Each wall is flat, endless, passes through zero and stands at right angles to its row. A trip goes straight from one point to another. List the walls that it crosses, first one first.
In the rows, 128 means zero.

Walls:
(1): [122 101]
(2): [135 204]
(3): [ 79 132]
(4): [173  86]
(5): [91 12]
(6): [ 88 131]
Trips:
[ 71 164] to [ 82 101] => 5, 1, 2
[ 97 105] to [ 88 124] => none
[237 153] to [217 144] => none

Walls:
(1): [113 158 133 130 155 147 112  47 203]
(2): [ 72 171 113 223 100  71 195 122 174]
(3): [ 27  36  97 125 218  42 170 194 145]
(4): [ 90 146  90 107  99  99  94 144 167]
(5): [ 95 138  45  29  89 129 113  99  60]
(6): [ 15 152 141 203 108 103 127 120 107]
(7): [ 87  52 131 154  88 121  91 160 134]
(8): [130  96 157  72 123 107 139 149 133]
Trips:
[ 88 124 160  94 124 119  92 106 120] to [166 161 170  80 130 152 114  91 127] => 3, 7, 6, 4
[ 64 139  58 157 116 164 137 192  96] to [109  86  99 139 131 208 156 104  51] => 4, 2, 3
[121  99  60 154  83 125 142  49 105] to [  7 106 203  87 100  83 156  97 111] => 3, 8

Walls:
(1): [249 104 121  85 130 102 157 192 110 163 201  59  62 126 107 136 150 167
 167 117]
(2): [153  73 148 147 114 168 131 112 127 163 120  96  84  89 188 150 118 153
 147  90]
(3): [151 176 142 137 110 140 125  90 158 125 107 146 148 127  84 110 130 111
  96 140]
(4): [168  57 192 113 154 117 171 138  85 123  88 182 159 110 156 126  96 115
 161 166]
(5): [133 164 163 157 116 182 154  80 139  64 106 186 134 148 119 184 167  90
 139 131]
(6): [115  75 171 112  96  72 150 156 118 212 176 145 161 170 115 143 208  92
 159 193]
(7): [110  94 125  80  82 154 117 139 116 148  68 114 118 117 106 156 151 150
 140  95]
(8): [151 127 162 112 161 140 109 153 162 121 180 151 199  98 139 140 105 139
 117 103]
Trips:
[ 70 187 123  84 170  64 110 107 144 171 120 117 122 110  70 167 131 145
  89 157] to [ 71 113 116 116 104 112 149 138 170  38 172 155 109 152  96 126 128 128
 149 151] => 7, 5, 3
[134  96 134 126 130  75 161 122 116 112 117 152  71 146  97 167 168 112
 130 126] to [ 98 133 144 180  90  94 131 162 116 108 139  97 149 166 152 115 173 159
 116  99] => 4, 5, 7, 1
[ 68  66 130 122 142 120 105 159  91 107 125 139  85 150 129 120  91 172
 115 125] to [161 125 156 229 148 157  74 120 143 120  59 118 129 135 111  81 130 123
  86  71] => 4, 3, 5, 7

Walls:
(1): [164 118  59 108 139 147 172 142 140 174  74 185 150  66 115 130  63 212
 187  93 200 118  99 144 110 176 125 119 116  66 103 136 120 202 174 144
  82 124 118 138 118  92  66 157 195 187 151 115]
(2): [142 214  73 135 139 155 148 110  68 106 128  77 155 116 117 133 115 164
 178 114 155 135  84  91 223 191 107 200  77 186 223 114  71  97 112 156
 102  76 134 173 130  73 119  66  26  66  77  84]
(3): [ 86 135 156  91 169  88 105  87 127 150 173  94  50 173 102  66 156 165
 133 131  42 121 129 108 144 159 105 120 164 177  98  94  95  98  62 150
  93 157  81  84 134 147  78 125 136 110  72 160]
(4): [170  69  74 161 173  12 118  85 106  89  77  61 185  49 145 111 176 168
 173 138  79  81 109 151  92 117 122 103 135 167 154 190  88 117 129 193
 188  76 114 169 168 175 117 210 118 129 159 105]
(5): [141  14 229 148 146 204 164 167 133 153 134 168  88 128 150 108 192  63
 129 138 112 227 182  56 124 186  94  64  96 112 111  96 118 147 132 159
  92 108 128 157 142 138 157 116 113 149  26  84]
Trips:
[ 79 126 128  99 153  88 106 156  96 116  70 120  51 128  78 127 155 172
  87 181 134 156 120 125 126 104 120 136 125  99 124  86 104 171  70 116
  89 204  97  92 160 160  45 129 183  84 155  70] to [ 88 147 137 155 171 129 169  70 160  52 160 132  94 194  14 135  62 104
 146 153 155  89 116 103 180 172 136 228  55 166  60 121  93 135 111 105
 154  76 132 231 150 117  98 109 117 128 185 128] => 2, 1
[122 122 118  78 127  56 166  81 184 136  80 219 100 125 161 109 118 164
 143  99  94 114 103  78  75  97 178  50 100 153 156 123 178 119 158 178
 159 106  96  97 115 114 121 160 178 123  89 168] to [ 83 143 140 144 113 141 141 136 117  45 164 116  98 205  71 129  97 152
 135  84 201 154 103 120 130 153 205 185  68 119 128 140 116 166 214 164
 212 108  78 111  49 156 103 197  62 211 130 178] => 3, 4, 2
[158 121 145  89 114 101 135 210 122  83 106 205 155 119 111  98 170 145
 104 157 177 104 179 107  74  97 113 183 118 129 165  93 107  88 107 148
 103  89  78 169 104  97 148  88 165 137 141 129] to [118 149  89 175 164 109 209 112 129 183 158 109  69 112 115 152 132 101
 175 122 128  92 147 108 166 136 151  89  54 146 164  93  86 126 107 118
 141 184  71 156 152 106  92  94 137 145  83 114] => 3

Walls:
(1): [114 123 153 136 137  78  97 108 140 183 195 120 113 122 143 149 116  49
 113 159 126 133 144 138 158 129 125  71 108 119 175 133 142 138 128  87
 209 191 153 109 118 125 114 118 126 130 131 135]
(2): [162 156 127 133 104 129 149  95 166 145 125 142 186  79 144 143 145 128
 143 146 118 104 149 127 112 149 176 153 147 162  88 170 103 100 160 100
 125 146 183 136 102 148 110 103 119  72 173 164]
(3): [103  59  76 158 157 129  75 104 156 105 123 132 115 147  98  90 198 110
 130 113 141 122  78 143 131 130 100 131 171  77  84 159 127 202  82 174
 186  58 136 141 114 125  98 160  98 161 132 148]
(4): [143 148  89 115  89 117  75  81 132 189 120  92 113 135 120 115 147 113
 170 163 101  95 124 112  85 134 162 129  58 157 238  80 108 137 143 150
 120  96 146  51 118 129 173 101 142 106 102 121]
(5): [109 115 129 174 106 140 126 107 131 112  82 140 104 136  95 115  72 120
 138  53 174 142 115 112 119 191  98 191 165 111  67 115 166 104 104 200
 134 157  40  94 164 176 141 129 133 177  86 161]
(6): [ 98 177 130 110 123 132 117 134 140 168 133 149 134 103 135 137  70 124
 114 106  70 200 109 101 155 193 141 101 149  91  66 118 134 143 120 130
 150  21 136 105 113 126 175 119 100 151 110  96]
(7): [139 152 145  96 175 143 174 137 120  94 116  48 160 113  90  69 109 188
 156 123 151 155 144 128 149 115 115  67 120 123 171 159  88 109 143  83
 125 142  81 142  77 157 123  90 100 130 122 121]
(8): [112 117 155 117 150 167 124  89  93 146 134 136  85 175 159  82 154  99
 138 183  83  88 134 223 121 147  51 134  77 130  67 160 100 121  67 122
 128  91 118  96 159 142 215 151 130 148 138 130]
(9): [133 117 132  63  86 136 138 140 129 165  80 147 112  34  85 102 127 171
  96 154  83 162 164 134 109  80 113 162  69 168 112 161 119  75 131 154
  44 149 144 137 127  90 158 194 117 127 167 122]
(10): [121  79 157 126 113 124 149 153 117 142 130 176 188  78 131 191 135  18
 154 107 135 137 168 158 148 138 123 148 106 147  80 103 122 127 132 126
 128 129 158 140 150 129 144 124  61 108 115 133]
(11): [ 71  81 161 181 101 134 120 110 127 175 118  93  65 103 184  92 140 158
 123 143 103 160  73 173 113 162 123  63 159 140 144 193 153 126 133 169
 148 136 169 132 121  86 165 155  83  65 119  99]
Trips:
[104 147 126 100 162 123  89 173 178 125  91  78 158  84  89 163 121 150
 142 192 146 123 121 177 205 155 133  93 141 177  96 131 146  64 131  79
 103  67  92 147 109 121 144  75 110 187 154 165] to [170 206 125 123 151 172 106 112 211 116 163 103  82 192  76 149 168 113
 164 163  76 190 119 160 100 144 218 170 121 138 158 121 103  65 103 146
 154 137 139 103 102 100  90 109 108  82 168 125] => 10, 4, 8, 1, 9, 6
[143  77 141 142 128 119 171 139 108  48 107 127 171 108 170  88 112 113
 149 109 129  94 133  91  87  56 140 165 160 142 126 111 157  81 152 103
 164 101 160 116 189 109 124  37 131  94 125 111] to [130 186  93 136 181 165 146 142  94 140 153 149 102 165  97 151  93  86
 153 144 117 171 100 112 177 136 119 134 160 154 121 116 130 152 171 118
 149 120 105 174 130  87 117  73  69 107  81 103] => 6, 2, 1
[102 128 191 135 109  59  97 184  97 145 119 138 139  54 141 166 132 158
 117 147 161 144 121 122  75 111 184 139 107  83 114  63 149 132  97 190
 115 159   7  65 208 157  55 107  89 152 125 167] to [147 127 108 133 101 143 121 105 107 153 126 112 137 153 148 142 121 124
 136 145 154 150 153 104  25 184 154 111 122 111 140 127 155 133 161 114
 203 134 161 150 115 136 159  63 130 206 125 104] => 1, 4, 9, 6, 10, 2, 11
